Each row of a before or after table is a point. The points were changed in one or more steps. Then noise was added and the rows were shuffled. The steps act on columns, c1 being the first. What was done? A step turns or swaps two columns, mirrors them in a line or flattens them onto one, adds a multiple of one to another, or multiplies or shifts one. Angles are multiples of 10 degrees, from the lower column toward the higher: turns from -170 to 170, lines from 10 to 170 but not 90. Use the fewest steps. Two steps may share a column if one is a turn and the other turns, adds or multiplies; they go together, in the order done. Otherwise the lowest column goes first.
In the rows, 128 means zero.

Before (14 x 2):
[[ 62 156]
 [174 106]
 [ 61 185]
 [ 98 155]
 [199 112]
 [133  98]
 [118 145]
 [171  66]
 [103 187]
 [154  95]
 [ 98 157]
 [ 99 176]
 [163  84]
 [ 97 165]]
After:
[[156 101]
 [173  95]
 [146 110]
 [156  99]
 [ 95 141]
 [186  99]
 [169  98]
 [ 62 175]
 [ 77 166]
 [156  64]
 [113 198]
 [100 127]
 [177  61]
 [100 183]]
Steps: swap c1 and c2

Before, 12 rows:
[[ 88 133 104 156 176  68]
 [142 157 131 117 108 156]
 [138 140 106 125 105 157]
 [115 152 106 167 139  86]
 [157 203 136 140 148 136]
 [ 86 133 126 132 151  73]
 [106 113 123 172 152  81]
 [137 117 121 116 120 171]
 [130 183 109 119 111 155]
 [125 138 138 131  93 134]
 [140 114  98 114 100 127]
 [155 125 118 106 112 124]]
After:
[[128 136  78 123 114  61]
 [167 142 164 124 132 134]
 [194 125 142 151 117 131]
 [127 136 104 142 130  77]
 [176 146 147 122 100 156]
 [146 103 104 102 126  68]
 [196 248 112 114 139 130]
 [156 166 113 107 109  76]
 [171 216 143 128 107 156]
 [183 175 149 131 128 158]
 [176 109 136 123 118 173]
 [178 105 150 142  94 131]]
Steps: shift c1 by 40; multiply c2 by 1.6; turn c3 and c5 by 80 degrees; mirror c4 and c6 in the line at 100 degrees

Before (10 x 11):
[[130 176 187 185 140 146 143 138  14 179 113]
 [171  91 106  76 183 179 138 174 153 108 128]
 [142 112 125  73 206 165 158 143 127  62 204]
 [149 189 162 186 108  98  85 119 171 136 169]
 [137  94  83 118 225 130 120 132 105 139 153]
 [100 159 206 219 137  97  97 171 179 140 161]
 [107 107  91  56 182 128 168 143 115  99 112]
 [148 160 210  90 160 108 103 172  24 150 139]
 [157 155 228 128 176 111 150 114  76 173 117]
 [107 124 100  38 205 185 142 147 139 148 157]]
After:
[[144 185  32  86 126 113 115 156  27 148 119]
 [162 173  27 129 119 112 147  88  78 174 122]
 [105 121 128  47  50 187 169 128 145 147 162]
 [171  65 133  82  67 172 158 158 153 110 153]
 [138  99 107  82  51 190 175 121 126  66 165]
 [153 223 104 165 158 125  66 100 175 136 125]
 [130 201  69 188 142 137 118 118  12 179 135]
 [108  92 144  78  66 120 195 127 113 103 127]
 [101 185  54 203 141 120  68 152 181 146 124]
 [137  73 138 116  23 139 122 111 107 143 135]]
Steps: multiply c2 by 1.6; turn c3 and c5 by 160 degrees; turn c4 and c7 by -20 degrees; flatten c6 and c11 onto the line at 30 degrees; shift c8 by -20

Before, 10 rows:
[[117 137 136 117 138 128 132 126 128 136 128 150 114 130]
 [121 130 141 132 138 141 137 129 121 144 168 132 129 128]
 [143 130 127 119 128 138 100 130 120 138 132 121 124 126]
 [163 137 128 120 128 112 134 125 126 141 137 121 125 133]
 [119 131 134 138 117  97 125 126 130  76 135 127 114 124]
 [126 140 124 137 137 142 124 129 129 137 141 150 120 129]
 [126 129 138 128 133 133 122 132 126 110 130 156 130 130]
 [117 158 141 122 132 141 137 133 133 143 130 124 130 131]
 [133 132 135 134 138 137 132 108 127 135 131 127 127 142]
 [129 132 133 126 110 138 134 131 133 140 131 123 121 137]]
After:
[[130 125 129 118 109 143 124 115 132 129 138 123 121 137]
 [127 128 129 141 135 121 132 123 131 135 165 150 114 129]
 [131 118 122 142 115  98 137 170 129  98 150 127 119 124]
 [125 132 128 137 133 105 133 137 125 109 135 155 127 131]
 [ 97 125 130 158 127 146 135 117 120 134 140 122 125 127]
 [128 130 109 129 138 140 121 125 128 133 137 125 122 143]
 [139 122 123 110 138 106 132 118 127 126 126 151 115 130]
 [137 129 121 117 139 136 126 108 122 127 248 132 128 129]
 [143 145 126 109 132 144 132 108 133 123 134 123 103 132]
 [110 129 126 108 125 119  98 117 124 134 156 122 119 132]]
Steps: add -1.5 times c7 to c4; turn c1 and c7 by -130 degrees; turn c2 and c13 by -60 degrees; turn c3 and c8 by -120 degrees; turn c8 and c10 by 60 degrees; add -1 times c12 to c6; multiply c11 by 3

Before (14 x 24):
[[159 127 154  88 132 145  81  88 136  51 150  35 173  89  88 155 116 194
  101 128  95 183 138 107]
 [168  63 199 138 192  42 108 131 218 145 102  75 173 168 141 174  66 117
   64 138 140 175 102 128]
 [ 57 180 149 185 113  71 178 109 169 164 150 124  85 141  59 146  39  87
  141 120 129 128 149  90]
 [ 78 176 125 160 172 117 185 171 119 169 107 143  69  84 208  50  65 127
  180  78 203  74 170  71]
 [179 112 220 131  91 130  17 123 197 123 166  95 148 171  80 180 141 205
   71 129  97 180 109 111]
 [157  48 131 121 130 113 120 196 129 122  84  40 204 109 104 146 178 168
  128  99 141 110 104  79]
 [ 48 132 150 179  70  73 180  90 209 138  98 108  45 128 125  92  75 121
  125 104 171 177 176 127]
 [183 104 152 173 124 148  50  91 136 105 109  77 150 104  91 103 131 126
  126 118 101 169  70 108]
 [ 84 168  61 160 137  88 167 138 131 153 141 150  39 137 102 102  99  90
  115 103 185 192 191  89]
 [ 97 169 156 111  69  82 164  95 170 205 122  92 101 165 139 124  58  69
   69 152 184 156 125 122]
 [ 71 167 202 195 110  91 172  62 121 161 148 147  95 143 135 131  92  72
   73  67 177 151 195 143]
 [ 71 109  53 149 193 164  97 178 101 148  28  73 158 119 188 102 130 168
  148  91  91  79 159  70]
 [196  96 138 137 124 126  91 118 126 123  94  87 132 102  54 150 102 232
   55 118  88 138  97 147]
 [ 28 164 131 136 137 106 182 182 107 147  82 169  57  56 180 102 107  81
  132  93 116 139 146  87]]
After:
[[184 100 149 172 145 154  84 170 120 107  99 182 151 107 147 175 127 157
  121 136 101 124  76 134]
 [ 80 170  54 164 164  92  33 123 142 138 144 118  37 137 155 194  95  62
  110 103 192 145 164 127]
 [ 74 179 131 162 192 122  99  64 148 141 102 136  65  81  67 121  65 101
  176  71 201  34 175  98]
 [ 70 105  58 149 189 165 137  69 131 122  26 191 161 119  95  89 139 156
  142 101  88  75 177  72]
 [179 116 215 126 130 125  50 147 162 165 166 152 154 173 174 141 142 205
   60 145  94 193 155 169]
 [196  98 142 137 109 125  95 164 117 122  96 171 136 107 198 122  97 235
   55 135  78 158 147 130]
 [ 61 182 146 179 158  71 114 169 154 167 149 135  95 136 187 118  42  84
  146 128 133 143 117 157]
 [ 76 166 200 191 115  93 122 189 147 142 146 132  95 144 102 148  89  46
   67  68 184 142 163 142]
 [ 48 132 144 180 117  67  55 169 169 175  99 150  47 132 119 189  75  98
  129 122 166 115 169 190]
 [ 96 158 159 121 124  83 119 156 181 197 120 145  96 161 106 159  54  72
   67 159 190 133  94 191]
 [166  41 133 114 164 115 240  66 123 133  81 220 205 110 175 101 180 173
  122 127 141 143 124 133]
 [167  63 197 134 142  43 174 119 175 182 104 174 172 168 120 149  67 129
   60 157 137 189  97  64]
 [ 25 163 130 132 176 105  82  65 128 122  82  89  59  49 104 144 104  73
  138  78 118 113 119 132]
 [159 127 156  94 150 144 146 177 102  82 148 210 177  83 155 172 121 183
  105 163  93 179 170 129]]
Steps: mirror c5 and c24 in the line at 140 degrees; add 1.5 times c13 to c7; turn c8 and c15 by 160 degrees; flatten c9 and c10 onto the line at 50 degrees; mirror c12 and c20 in the line at 100 degrees; mirror c16 and c22 in the line at 60 degrees; turn c18 and c23 by 30 degrees

Before (13 x 64):
[[105 124 136 167  91 232  79 166 119  70 174 103  99  80 102  86 177 116
  169 113 173 138 108 189 149 132 118 152 136 122 109 121 202 159  66 171
  203 127  74 160 149 135  72  62 121  92 230 124  95 157 128 149 103 130
   82  47  25 135 150  87  97  91  41 195]
 [149 119 201 121  91 177 127 120 198 109 134  78 115  86 156 161 215  93
  105 134 155 116  98  63 147 169  80 127 125  53 200 108  88 108 139  47
  177 118 116  86 167 195 157 103 129 136 149 137  95  82  98  31 100  79
   91  72 108 148 106 145   7 126 140 150]
 [121 101  92 115 166  79 142 101 145 175 129 141 148 120 200 137 128 115
  113 100  91 177 166 138 131 101 154  75 153 134  88 138 107 192 115 128
  123 196 126 110 108  80 151 129 212  74 101 130 128  91  72 146 184 127
   80 141  51 121 153  83  99 188 150 148]
 [140 120  89  78 134 119 162  51 138 143 122 165 145 132 209 106 109 126
  114 101  93 191 165  88 117  91  86  83 221 124 111 150  90 138 143  70
   50 152 124 114 116 142 147 118 184 137 127 120 163 116  73 165 146 148
   59 160  95  82 149 115  99 151 110 138]
 [164 157 148 151 136 137 167  96 152 146 124 124 162 163 177 203 111  88
  118  86 141 141 128  31 148 179  59 120 133  81 141 148 122 168 148  89
   97 121 164 109 103 154 181  70 138 126 113 149 112 108  69  73  96  64
  112 125 131 131 114 141 130 153 151 159]
 [ 86  86 152 173 177 182  42 184  56  58 165 121  88  47  75 104  96 165
  175 184 108 160 168 127  72  91 154 101 115 166  80  50 149 152 114 179
  185  79 116 166 104 113 137 103 126  65 173 141  87 207 153 121 191 188
   56 121 115 175 146 126 119 132  16 226]
 [137  78 137 159 101 176  78 188  98 130 184 170 104  60 100  99 116 169
  167 168 116 124 118 155  69  40 164 123  99 132  94  94 150 147 129 178
  144  92 132 177 127  49  91  57 121  55 165 108 107 163 123 155 163 160
   42  91  77 161 224 153 131  97  47 191]
 [208 125  93 100 172 139 151  90 139 149 141 143 168  98 221 142  97  66
   81 108  99 168 131  93 106  84  82  98 213 124 121 175  57 151 125 109
  127 171 114 115 124  96 136 123 176 105 116 148 138 100  97  90 148  88
   96 133 150 139  75 131 104 160 144  90]
 [124 112 102 129 127 139 136  73 182 139 119 140 159 119 176 203  96  50
   71  90  83 166 148  65  93 121  93 100 156 121 136 156  56 151 172  95
   96 114 161  46 185 113 167 102 151 140 117 130 146  97  92  94 113  85
  137  93 119  86 110  67  54 137 139 131]
 [188 147 207 195  77 169 112 119 177  90 186  88 128 116 108 100 212 125
  131  92 168 131 117 168 121 166 124 199 121 109 158 105 137 160 106  89
  223  90  55 128 149 157 125  72 181 175 144 140  79 142 141 123  60 148
  136  86  73 150 153  95  58  92  80 123]
 [114  82  93  80 168 129 122  43 100 164 200 201 134 159 154 139 103 148
  154 132 109 198 151 134  96  65 129 142 182 139 100 151  77 200  52 169
  162 189  84 144 118  78 122 162 194  98 150 133 191 162  47 155 135 156
   94 162  64  65 175 136 105 168 153 142]
 [143  74  78  95 148 118 108  71 132 185 137 132 155 128 194 113  57 124
  127  74  88 157 184  72 109  90 156 127 214 111  60 141  90 168 112 141
  110 194 116 106 151 153 130 120 161  47 112 158 168 129 102 166 171 130
  136 144  84 106 188 148 158 121 157 162]
 [120 154 183 160  84 147 111 189 120  48 166 128  99  95  49  57 165 126
  163 125 120  84 106 219 154 187 104 164  95  76 142  97 142 167  50 141
  228  28  45 182 150 185  74  90 117 109 187 138  75 108 115 112  87 150
  123  61  37 113 169 124  91  78  82 122]]
After (13 x 64):
[[142 114  85  73 138 116 156  48 132 144 125 168  70 132 210 110 112 128
  113 102  90 189 168  87 117  86  82  84 223 128  94 161  95 137 141  69
   46 103 124 116 114 148 146 119 188 142 126 116 152 114  75 162 142 147
  172  96  97 173 151 114 101 147 111 135]
 [139  79 140 158 101 177  75 188  96 131 190 173  91  59  98  94 119 169
  169 170 111 122 117 158  70  40 161 124 102 132 173  96 143 146 129 177
  144  44 126 177 123  46  95  59 122  53 170 109 109 163 124 152 167 162
  140 168  77 140 223 153 129  99  47 196]
 [114  82  93  79 168 130 119  49  99 166 201 195 101 161 150 139 105 150
  151 130 111 195 151 132 100  69 130 141 182 137  88 153  81 201  53 166
  166 136  87 143 124  83 124 161 197  97 146 125 191 160  45 155 137 156
  190  95  69 181 174 134 102 166 152 142]
 [151 120 203 123  92 177 125 118 200 110 131  80 112  88 156 159 209  94
  102 134 153 115  94  72 148 167  77 126 121  52 110  73  84 106 139  49
  175  95 111  90 167 192 158  99 127 139 148 138  95  81  97  32 100  81
  137 155 113  51 106 143   9 127 141 154]
 [201 121  93  99 174 141 149  87 139 148 146 141  75 100 223 143  97  69
   80 109 101 170 135  94 102  85  84  96 215 123 143 123  56 152 123 110
  124 147 120 117 122  99 138 124 179 106 113 146 129 100 103  96 145  88
  164  82 151 129  76 130 104 158 146  91]
 [125 106  88 117 163  77 144  98 147 181 132 139  80 126 198 137 125 117
  111 103  93 173 164 140 134  98 153  77 153 136 142 140 110 194 115 122
  118 146 126 113 112  77 149 131 216  71 104 134 117  97  72 153 187 128
  204 114  54 166 152  84 102 185 148 144]
 [187 152 206 195  76 170 110 126 176  98 183  87 135 115 111  94 212 121
  130  88 172 133 112 170 118 169 125 200 124 108 134  92 134 160 104  89
  222 114  58 129 145 163 125  71 178 178 145 138 104 148 142 127  59 148
   90 158  71  94 157  95  60  88  81 123]
 [165 157 151 150 134 137 170  96 154 147 127 122  90 166 178 198 116  86
  117  89 141 143 124  28 151 176  54 123 138  81 121 119 120 166 143  93
   96 134 161 110 100 158 185  72 134 128 114 153 109 113  69  74 100  61
  120 112 131 116 112 139 129 154 150 158]
 [101 123 136 164  92 235  82 163 116  70 171 104 121  75 100  85 178 114
  173 116 173 139 102 188 151 132 112 151 136 122 144  48 204 153  74 172
  203  83  68 160 145 131  73  70 119  94 229 128  94 162 127 153 105 130
  154 150  23 147 147  90  97  86  43 192]
 [ 89  84 155 168 175 180  42 188  60  62 169 121 115  48  69 104  95 165
  177 184 113 160 165 131  72  87 159 101 121 165 194 139 151 154 117 173
  186  29 115 162 107 108 134 103 123  63 173 144  82 203 151 123 193 191
  126 208 110 152 149 123 119 134  18 225]
 [121 112 103 126 136 144 136  69 178 139 123 137 115 117 180 200  97  52
   72  91  84 166 149  66  89 122  94  94 160 122  84  89  57 153 169  92
   99 146 162  42 188 111 165 102 150 137 115 131 138  93  88 101 112  89
  103 103 118 141 109  65  51 133 144 133]
 [119 157 185 160  81 147 111 196 120  51 167 127 150  91  42  59 161 125
  167 123 115  83 101 219 152 186 105 164  93  77 112  66 147 171  51 142
  227  59  45 185 154 189  70  93 116 110 186 138  82 106 111 110  94 148
   49 168  31 128 170 124  88  79  81 121]
 [146  70  77  97 150 119 108  74 133 183 140 131 115 126 193 112  59 125
  127  77  85 156 182  75 110  93 158 126 216 110 143 146  89 170 113 141
  108 181 119 104 148 152 136 115 163  52 113 161 164 128  98 170 171 135
  168 116  82 202 187 146 160 123 158 158]]
Steps: turn c13 and c55 by -140 degrees; turn c38 and c55 by 60 degrees; add 0.3 times c28 to c49; turn c31 and c58 by -120 degrees; turn c32 and c56 by -100 degrees
